Each row of a before or after table is a point. The points were changed in one or more steps. Then noise was added and the rows were shuffled. The steps act on columns, c1 being the first. Name the steps. A step turns or swaps two columns, mirrors them in a line or flattens them onto one, adds a multiple of one to another, or multiplies or shifts one. Angles are multiples of 10 degrees, from the lower column toward the higher: turns from -170 to 170, lines from 10 to 170 but not 90. Use the fewest steps. Two steps may share a column if one is a turn and the other turns, adds or multiplies; they go together, in the order done. Otherwise the lowest column goes first.
(in the rows, 128 means zero)

Before:
0: 127 176 190
1: 128 125 118
2: 181 146 135
3: 102 183 148
4:  44 194  73
5: 182 163  99
6: 128  76 102
7: 149 131 150
8: 216 158  99
After:
0:  89  90 135
1: 227 128  73
2: 174 106 144
3: 145 101 189
4: 113 114 152
5:  96  78  96
6: 124 128 119
7: 111 162 103
8:  66  69  99
Steps: multiply c2 by 0.7; turn c1 and c2 by -150 degrees

Before, 12 rows:
0: 119  57 181  55  93 191
1: 111  68 181  70 131 113
2: 185 135  90 105 128 187
3: 129  96 103 110  82  74
4: 106 152 152  82  75 118
5: 151 127 189  36  77  84
6:  83 122  67 138 129 174
7: 136  60 108  59 151  83
8: 130 137 135 133 121 127
9: 142 156 142 129  86 107
10: 148 162  86 134 135 123
11: 192 162 169  73  41 153
After:
0: 117 137 126 122 125 137
1: 151 161 160 143 122 132
2:  81 152  85 154 142 159
3: 116  66  55 152 108 135
4: 103  94 138 156 120 197
5:  92 124 190 150 148  86
6: 149  61 110 193  81 145
7: 102  52  45 164 193 110
8: 124 128  27 180 131 195
9: 118 154 108 118 141 174
10: 144 170  65 154 222 195
11: 174 140 146 164 192 111
Steps: turn c1 and c5 by -30 degrees; turn c5 and c6 by -130 degrees; turn c3 and c4 by -150 degrees

Before (11 x 8):
0: 141 120  78 104  98 143 156 174
1: 125  90 165 127 217 166 152 113
2: 154 180 153  89 152  83  41 132
3: 162 117 157  61 118 168  41 215
4: 108 164 105  74 170  92  66 142
5: 131 153  68 164 132 121  64 220
6:  39  91  62 119 137 176  87 123
7:  45 117  98  84  97  78  89 128
8: 103 122 179  70 141 135 140 156
9: 107  57 151 125 116  90 157 105
10:  94 171 136 115 133 156  81 116
After:
0: 128 113 119 145  97 231 149  92
1:  61 116 121 122 122 154 181 102
2:  82 123 173 117 112 213 146  91
3:  11 127 134 121 164 215 114 134
4: 115 141 157  93 185 107 122 107
5:  99 133 140 102  30  90 147 168
6:  71 142 108 127 132 133  73 201
7:  74 135  94  69  93 145 130 111
8: 101 153 183 186 146 152 163  51
9:   5 127 189 125 152 134 188 150
10: 133 160  96  91 123 202 205  79
Steps: shift c1 by -30; turn c2 and c8 by -130 degrees; multiply c2 by 0.4; turn c3 and c5 by -150 degrees; turn c6 and c7 by 130 degrees; turn c4 and c6 by -30 degrees
